Each row of a before or after table is a point. The points were changed in one or more steps. Then noise was added and the rows were shuffled. The steps act on columns, c1 being the first. What was done? A step turns or swaps two columns, mirrors them in a line or flattens them onto one, adds a multiple of one to another, or multiplies or shifts one. Angles are multiples of 10 degrees, from the lower column toward the higher: turns from -170 to 170, lines from 10 to 170 but not 90. Use the fewest steps. Two steps may share a column if one is a turn and the other turns, adds or multiplies; they go together, in the order done. Otherwise the lowest column goes first.
(in the rows, 128 means zero)

Before (8 x 2)
[[188 123]
 [ 53 149]
 [207 111]
 [168 163]
 [106 108]
 [114 109]
 [131 138]
 [111 113]]
After (8 x 2)
[[155 122]
 [118 107]
 [ 98 149]
 [123 113]
 [130 139]
 [144 164]
 [159 111]
 [122 110]]
Steps: multiply c1 by 0.4

Before (10 x 4)
[[151  93 149  91]
 [125 103 120 156]
 [152  90 153 116]
 [133 116 169 123]
 [106 102 127  67]
 [105 111 106 153]
 [154 112 121 138]
 [122 121 135 122]
 [200  95 153 109]
 [127 195 144 158]]
After (10 x 4)
[[104  84 128  65]
 [201  74 169 111]
 [154  72 162  91]
 [155  92 119 138]
 [130  97 196 122]
 [126  85 116 155]
 [103  92  92 153]
 [128 175 153 159]
 [121 100 141 120]
 [151  71 168 116]]
Steps: shift c2 by -20; multiply c3 by 1.6

Before (8 x 9)
[[132 118 127  92 111 164 156 112 127]
 [105 158 179 117 132 148 117 152 150]
 [ 99  93  97 143 156 180 149 176 141]
 [134 128 157 161 146 125  89 105 134]
 [169 179  98 127 109 158 122 175 141]
 [130 184  70 147  62 157 122 101 148]
 [142 104 144 152 109 128 125 146 119]
 [127  95  98 167 152 152 185 137 127]]
After (8 x 9)
[[156 103 144 152 109 127 126 146 119]
 [137 118 127  92 112 164 157 113 127]
 [134 185  69 147  62 157 121 100 148]
 [ 70  93  98 143 157 180 150 177 140]
 [210 179  98 126 109 157 123 175 141]
 [ 82 158 178 117 131 148 115 153 151]
 [127  96  99 166 153 152 185 137 127]
 [141 130 157 160 148 125  89 104 134]]
Steps: multiply c1 by 2

Before (14 x 14)
[[126 187 126  99 108 131 126 164 145 153 101 162  82 101]
 [118 131 117  80 136  93  92 110 119  78  58 134 161 142]
 [149 131 109  95 106 160 108 178 127 107 121 175  69 102]
 [153 117 178 102 123 125 121 159 106 149 103 185 104 136]
 [ 82 100 108 132 150 117  64 107  93 128  91 145 167 158]
 [138  98  92 107 113 138 133 117 118 117  69 155 170 141]
 [107 104  95 116 158  84 104 122 140 105 107 161 169 167]
 [132 146 143 123 145 126 152 152  84 115 110 165 103 113]
 [125 133  93 100 126 117  94 146  98 103  93 141 188 183]
 [148 158 142 126 107 116 120 114 125 118 118 133  87 143]
 [106 133 162 128 102 117 140 187 123 133 104 135  59 127]
 [122 148 142 105  84 115 120 146 127 110 131 151 128  94]
 [149 119 136 120 128  87 119 165  91 162 116 131  85 109]
 [149 110 123 106 157 162 107 151 137 113  98 133 170 130]]
After (14 x 14)
[[149 119  89 119 128  87 118 132  91 208 136 130 180 132]
 [108 105 213 115 158  84 104 117 140  64 109 161  98 133]
 [125 132 244 100 126 118  94 117  98  46 109 142 103 124]
 [138  97 164 108 113 137 133  98 119  78  80 154 126 154]
 [ 83  99 192 133 150 117  64 107  92  94  91 145 148 126]
 [148 159 150 125 107 116 120 121 125 151 113 133  86 105]
 [153 117 127 102 124 125 121 124 106 174 122 186 161  76]
 [148 110 133 106 156 162 108 120 137  74 116 134 117 131]
 [106 133 114 127 103 117 139 132 123 193 136 136 104  96]
 [149 130  86  95 106 160 108 138 127 152 145 175  52 163]
 [125 187  78  99 108 132 127 124 144 199 123 162 160 147]
 [119 131 158  80 135  93  92  93 120  37  69 134  37 128]
 [132 146  95 124 145 126 152 127  84 134 124 165  87 125]
 [122 148  58 106  85 115 120 134 127 105 139 151  89 138]]
Steps: multiply c14 by 2; turn c3 and c14 by -110 degrees; flatten c8 and c11 onto the line at 60 degrees; multiply c10 by 2.5; turn c10 and c13 by 60 degrees

Before (12 x 24)
[[ 83 142 126 116  92 143 145 102  84 130 140 135 128  59 146 131 114 137
  142 146 160 130  83 134]
 [153 107 162 176 105 122  86 153 101 101  97 146 144 135  93  74 101 146
   74 102 174  92 142  83]
 [ 94 128 131 109  82  88  61 142  86 134 140 165 169 122 132  77 104 142
  101  81 144  92  95  70]
 [149 121 188  97 152 156 132  94 127 149  85 125 164 135 172  94 162 167
  117  68 118 111 129  61]
 [160 154 101 171 135 121  86 106 137 132 158 100  96 126 162  75 173 135
  131 112 150 126  98  76]
 [150 112 165 130 146 145  75 137  75 153 125 125 132 104 113 105 152 137
   79 128 142 149 157 100]
 [103 141 142 176  86  90  69 128 129 140 155 162 137 115 158 116 129 102
  151 119 135 177 121 149]
 [ 71 131 120 142  95  98 152 152 131  89 141 179 103  81 124 153 131  76
  163 142 104 175 123 102]
 [ 82 105 174 153 115 178 112 140  92 145  74 119 136 124 100 126 129  97
  117 106 133 103 129 111]
 [141 159 189 147 155 120 126  71  88  83  95 156 100 121 107  96 157  90
  161 103 116 132 104 105]
 [ 90 162 186 117 130 110 142 141 155 122 149 168 107  93 161 165 126 150
   85  75 171  99 137  79]
 [ 93 138 102 139 124 109 102  79 152 117  95 116 124 138  96 153  97 121
   91 114 178 103 145 132]]
After (12 x 24)
[[159 134 100 174 131 122  87 107 138 154 156  89  90 141 136  76 173 136
  134 115 151 127 138  85]
 [148 120 189  95 143 160 130  92 126 140  84  83 167 113 126  92 158 167
  113  64 119 114 106  57]
 [ 92 132  98 139 110 106 101  79 151 110  89 155 123 134 148 154  96 121
   88 117 178 106 128 136]
 [ 81 140 121 111  90 143 145 106  82 167 141 115 128 162  67 127 114 132
  147 148 157 128 151 134]
 [ 64 129 123 145  99 101 151 158 133 113 144 148  98 123  62 151 128  76
  164 139 104 168 169 101]
 [ 95 123 129 112  84  88  61 147  81 155 142 139 172 108 104  79 108 143
  103  86 146  93 137  64]
 [103 132 139 177  85  93  66 134 127 138 153 112 140 110  87 118 130 107
  148 119 142 172 121 156]
 [155 121 163 182 109 121  90 159 105  98  97 162 147 117 131  73 100 148
   75 107 173  90 144  82]
 [150 122 165 133 149 146  72 131  75 116 130 142 133 151 117 101 152 137
   80 129 141 144  93  98]
 [143 136 191 146 146 122 123  73  88 120  93 160  95 117 106  99 155  90
  161 106 117 134 180 102]
 [ 80 118 174 152 116 179 112 139  89 144  72 150 135 145 140 124 136  97
  113 105 134 101 114 114]
 [ 90 145 182 116 131 108 142 140 157 118 153 110 104 114  69 161 130 151
   86  76 171 100 125  76]]
Steps: multiply c2 by 0.4; turn c5 and c8 by -10 degrees; mirror c10 and c23 in the line at 150 degrees; turn c12 and c15 by 70 degrees; turn c14 and c15 by 130 degrees
